Each row is a point. Each copy is the shape, with its points in the same order, stretched, turned, moved and blurred by noise. Some copies are also mirrored. Which?
In the rows, 128 means zero.

Shape (6 x 3):
[[166 134  43]
 [102 118 139]
 [148  84  67]
 [ 79 157 167]
 [174 136  94]
 [ 96 124 215]]
Copy 1 (6 x 3):
[[ 72  64 147]
 [137 144 135]
 [123  43 125]
 [111 194 138]
 [ 78  86 175]
 [158 192 162]]
Copy 1 is: mirrored
Copy 2 (6 x 3):
[[ 73 119  39]
 [152 150 146]
 [134 104  38]
 [124 174 189]
 [ 94  97  92]
 [185 128 229]]
Copy 2 is: mirrored
Copy 3 (6 x 3):
[[129 201  77]
 [123 118 126]
 [166 144  53]
 [ 83 121 180]
 [151 179 107]
 [133  83 179]]
Copy 3 is: only turned

Shape (10 x 6):
[[113  99  90 195 128 180]
 [195 147 180 140 115 192]
 [113  81 127 101 108 141]
 [133  98 142 131 173 114]
 [134 153  74 164 135 119]
 [147  65 143 120  76 122]
 [138 166  87 204  99 158]
 [158  93 104 136 159 126]
 [ 96 107 160  91 146 145]
 [146 166 127 185  96 112]]
Copy 1 (10 x 6):
[[ 99 121 169 205 126 125]
 [136  85 214 137 149  60]
 [112  87 118 126 103 133]
 [156  83 105 151 160 120]
 [149 170 149 151 137 150]
 [111  98 114 122  93  78]
 [115 179 182 175 142 112]
 [164  94 129 161 129 119]
 [109  59 114 115 152 140]
 [140 191 136 129 163  95]]
Copy 1 is: only turned
Copy 2 (10 x 6):
[[108 147  40  58 209 100]
 [111 190  97  87 149 249]
 [107  83  68 153 142 148]
 [176 110 108 128 177 151]
 [148 182 106 117 161  60]
 [130  82  42 129 103 174]
 [115 215  82  55 156  79]
 [170 136  68 138 174 130]
 [110  74 128 130 165 174]
 [140 189 116  64 118 111]]
Copy 2 is: mirrored
Copy 3 (10 x 6):
[[210 118 107 109 154 166]
 [184 208 134  74 168 124]
 [151 138 152 105  96 128]
 [115 112 125 112 163  80]
 [132 145  55 143 158 132]
 [192 138 139  99  67  79]
 [205 168  64 150 164 164]
 [135 121  88  84 141  92]
 [112 141 178 118 146 136]
 [174 170  74 170 144 103]]
Copy 3 is: only turned
Copy 4 (10 x 6):
[[148 120  72 134 138 210]
 [175 180 115 201 151 131]
 [ 94 138 134 130  94 132]
 [ 68 139 138 138 158 132]
 [131 104  80 107 173 141]
 [109 111 132 168  72 114]
 [188 105  72 127 160 171]
 [ 88 136  96 148 152 142]
 [ 76 163 162 110 115 136]
 [162  99 120 139 168 123]]
Copy 4 is: mirrored

Shape (11 x 8):
[[ 92 119 111 140 127 162 154  59]
 [126 118 174 111 141  91  90 137]
 [126  99 122 107 152 179 155 128]
 [114 137 132  95  85 138 124 107]
 [124 102  93 124  93 141  65 148]
 [156  98 178 170  76  85 140  89]
 [ 65 192  91 126 141 111 158 138]
 [155 167 133 189 166 100 132  90]
 [160 136 166 110 166 104 151 117]
 [157 201 175 147 107 124  76 170]
 [162 135 193 190 156 109 106 131]]
Copy 1 (11 x 8):
[[ 96 164  92 184 163 202 144 130]
 [ 93 125 107 152 169  66 114 136]
 [ 87 120 116  80 136 171 124 114]
 [152 110 129 148 181 154  97 122]
 [115  75 115 142 149 112 118 189]
 [122 120 147 229  96  98 174  94]
 [123 232 128  92 215 119 134 178]
 [119 249  65 190 103  82 150 114]
 [118 180  98 112 140  97 143  77]
 [155 177 152 135  93  67  58 125]
 [ 68 188 110 175  61  56 131 121]]
Copy 1 is: mirrored
Copy 2 (11 x 8):
[[171  84  94 110 117 106 189 130]
 [123 184 116 153 124  92  80  95]
 [119  94 136  94 149 142 145 133]
 [186 136 134 136 112 124 135 137]
 [172 129  91 175 131 147  87 157]
 [139 198  77 105  38 114 125 134]
 [137 101 166 207 101 115 175 103]
 [ 98 176  74 157 120 120 173  82]
 [ 91 180 146 112 145 108 136 100]
 [139 212 123 181 104 177  84  49]
 [ 81 200  75 132  96 133 103  62]]
Copy 2 is: mirrored
Copy 3 (11 x 8):
[[108  50  97 138 106 140 173 154]
 [146 146 194 157 141  95 112 156]
 [ 89 115 104 167 126 153 175 190]
 [163 108 110 146 129 156 142 128]
 [104 140 129 127 192 155  86 133]
 [114  86 181 166  33 133  85  87]
 [144 146  79  75 141  70 183 152]
 [ 89  85 130 155  96  19 116 127]
 [124 117 153 192  96  77 160 150]
 [180 167 130 152 136  42  63 143]
 [109 121 189 169  87  36  77 163]]
Copy 3 is: mirrored

Shape (17 x 11):
[[ 58 171 146  62 135 122  94 178 173 127  96]
 [168 142  92  84 130  58 194  82 184  96 125]
 [136 150 120 166  92 164 114 105 117 146 121]
 [154 110  94 175 128 100  95  66  98 133 163]
 [169  97 125 191 169 105 173  30 116  94 154]
 [159 143 138 145 112 168 106 134 102 201 122]
 [ 86 177 119 120  91 112  88 147 107 151 132]
 [166  58 114 165 128 110  92  52  82 165 139]
 [139 119 136 140  88 137  97 150 144 148 149]
 [166 144 104  94 137 142 144 113 155  49 121]
 [128 154  24  96 218  59 147 137 193 126 148]
 [133 102 122  82 168  96 195 121 145  70 140]
 [148  89 114 198 105 135 139  86 123 130 169]
 [138 141 135 146 100 170  85  67 163 174 167]
 [111 144  97 115 112 149 134 114 142 171 127]
 [128  68 126 193 123 126 103  87 153 147  86]
 [158 179 163 122 118 105 118 149 149 167 124]]
Copy 1 (17 x 11):
[[ 59 119 179 138 183 163  85  96 135 195 138]
 [121 132 128  80 219  40 108 186 130 133  93]
 [142 141  94 127  95 139 125 109 137 125 103]
 [181 120  96 154 119 103 116 143  78  79  90]
 [167 143  87 133 161  77 167 192 118  27  95]
 [162 151 142 119  66 144 129 109 151 146 132]
 [ 99 109 122 146 110 153  83 113 103 168 128]
 [193 143 118 165  99  74 134 111  98  66 112]
 [149 121 125 136 116 143  85 101 160 130 128]
 [114 107 139  69 192 109 125 123 125  91  74]
 [166  81 162 103 237 103 126 200  77 187 109]
 [104 103 151  87 215  78 135 160 142  91 145]
 [185 129  71 144 120 114 128 137 146  75 122]
 [172 199  99 133 123 147  86 105 128 130 102]
 [141 150 117 111 135 123 119 112 130 175 139]
 [169 138 110 193 132 101 149  99 160 102 103]
 [120 141 160 124 118 132  93 159 161 153 113]]
Copy 1 is: only turned
Copy 2 (17 x 11):
[[107 143 202  31 224 121 104 140 155 142 151]
 [153 132  66 186 228 110 167  61 128  96 159]
 [140 146 153 158  70 117 150 117 102 152 144]
 [110 112 118 177  57 152 126  35  97 104 147]
 [154  69  49 249 102 152 119  64 111  63  97]
 [ 97 167 167 149  73 127 123 159 106 177 166]
 [106 157 194  71 107  86  93 111 103 149 185]
 [111  91 161 223  61 181 161  50  81 130 156]
 [114 129 153  97  95 165 161 139  99 123 173]
 [198 115  67 120 190 156 162  90 142 134 138]
 [ 32 156  40 102 199 148 112  28 182 108 106]
 [160  59  58 146 228 128 138 102 137 103 154]
 [115  81 111 178  36 137 164 112  83  84 150]
 [126 180 191 161  36 147 170  92 148 119 168]
 [100 129 148 131 102  85 144 101 140 149 157]
 [102 108 160 191 107 165 197  88  57 108  96]
 [132 188 163 130 160 142  93 168 112 130 176]]
Copy 2 is: mirrored
